Rows are points. To make a cloud, some directions were put in groups of two or more. Within a group, all points are equally far from the middle, so they leave a hole (a ring in 2 directions, a hollow ball in 3). The other directions are filled evenly. Then the cloud was stretched, turned, moved and blurred a little. How many holes are there, and how many directions does each take, smallest first?

Cloud (22 x 3)
[[ 0.03  0.38  0.42]
 [ 0.35 -0.51  0.20]
 [-0.24  0.04 -0.01]
 [-0.20 -0.29  0.32]
 [-0.25  0.03  0.30]
 [-0.21  0.12 -0.09]
 [ 0.36 -0.46 -0.29]
 [-0.20 -0.08 -0.07]
 [ 0.44  0.08 -0.10]
 [-0.19 -0.20 -0.11]
 [ 0.34 -0.16  0.22]
 [ 0.08 -0.08  0.38]
 [ 0.43 -0.10 -0.17]
 [-0.15  0.16  0.39]
 [ 0.00  0.02 -0.26]
 [-0.09 -0.18 -0.20]
 [-0.28  0.06  0.22]
 [-0.03  0.23 -0.23]
 [-0.21 -0.32  0.30]
 [ 0.15 -0.54 -0.34]
 [-0.14 -0.19  0.36]
 [ 0.40 -0.56 -0.26]]
Holes: 1 (2)

Cloud (26 x 4)
[[-0.06  0.06  0.14  0.03]
 [-0.28 -0.38 -0.09  0.79]
 [-0.03 -0.07  0.13 -0.27]
 [-0.25  0.24 -0.02 -0.04]
 [-0.04 -0.20 -0.61  0.17]
 [-0.18 -0.25 -0.18  0.52]
 [ 0.03  0.23 -0.57  0.17]
 [ 0.19 -0.11 -0.46  0.01]
 [ 0.29  0.12  0.09 -0.12]
 [-0.04  0.09  0.28 -0.06]
 [ 0.27 -0.21 -0.38  0.08]
 [-0.40  0.09 -0.08  0.19]
 [-0.49 -0.01 -0.09 -0.26]
 [ 0.06 -0.24 -0.47 -0.04]
 [ 0.01  0.24 -0.54 -0.05]
 [ 0.04  0.13 -0.60  0.23]
 [-0.40 -0.50 -0.48  0.14]
 [-0.38  0.15  0.08 -0.04]
 [ 0.03 -0.12 -0.34  0.39]
 [ 0.09  0.00 -0.19 -0.29]
 [ 0.06 -0.36  0.02  0.01]
 [ 0.01 -0.26 -0.11 -0.01]
 [ 0.09 -0.29 -0.06  0.14]
 [-0.58 -0.13  0.12  0.26]
 [-0.11 -0.12 -0.49 -0.26]
 [-0.18  0.01 -0.30  0.19]]
Holes: 0

Cloud (29 x 4)
[[ 0.21 -0.08  0.24 -0.10]
 [-0.05  0.23 -0.36  0.07]
 [ 0.55  0.01  0.09  0.14]
 [ 0.21 -0.26  0.08  0.31]
 [ 0.10 -0.29  0.20 -0.08]
 [-0.13  0.01  0.46  0.41]
 [ 0.23  0.56  0.37  0.22]
 [ 0.02 -0.37 -0.40 -0.16]
 [-0.56 -0.04  0.06 -0.19]
 [ 0.40  0.00 -0.17  0.06]
 [ 0.37  0.17 -0.21  0.14]
 [ 0.18 -0.14  0.13 -0.65]
 [ 0.01  0.36 -0.01  0.38]
 [-0.25  0.23  0.32  0.12]
 [ 0.26 -0.33 -0.25 -0.09]
 [ 0.01  0.03 -0.26 -0.63]
 [ 0.18 -0.33  0.11  0.06]
 [ 0.24  0.12  0.14  0.25]
 [ 0.49 -0.11 -0.16 -0.05]
 [-0.29 -0.44 -0.13 -0.40]
 [-0.21  0.09 -0.23 -0.41]
 [ 0.18 -0.11  0.29  0.33]
 [ 0.02  0.37  0.12 -0.03]
 [ 0.01  0.32 -0.22 -0.36]
 [-0.14  0.36 -0.06 -0.41]
 [ 0.28 -0.24 -0.04  0.33]
 [-0.15  0.36  0.02  0.02]
 [ 0.22  0.24 -0.20 -0.01]
 [-0.37 -0.04  0.29  0.38]]
Holes: 0
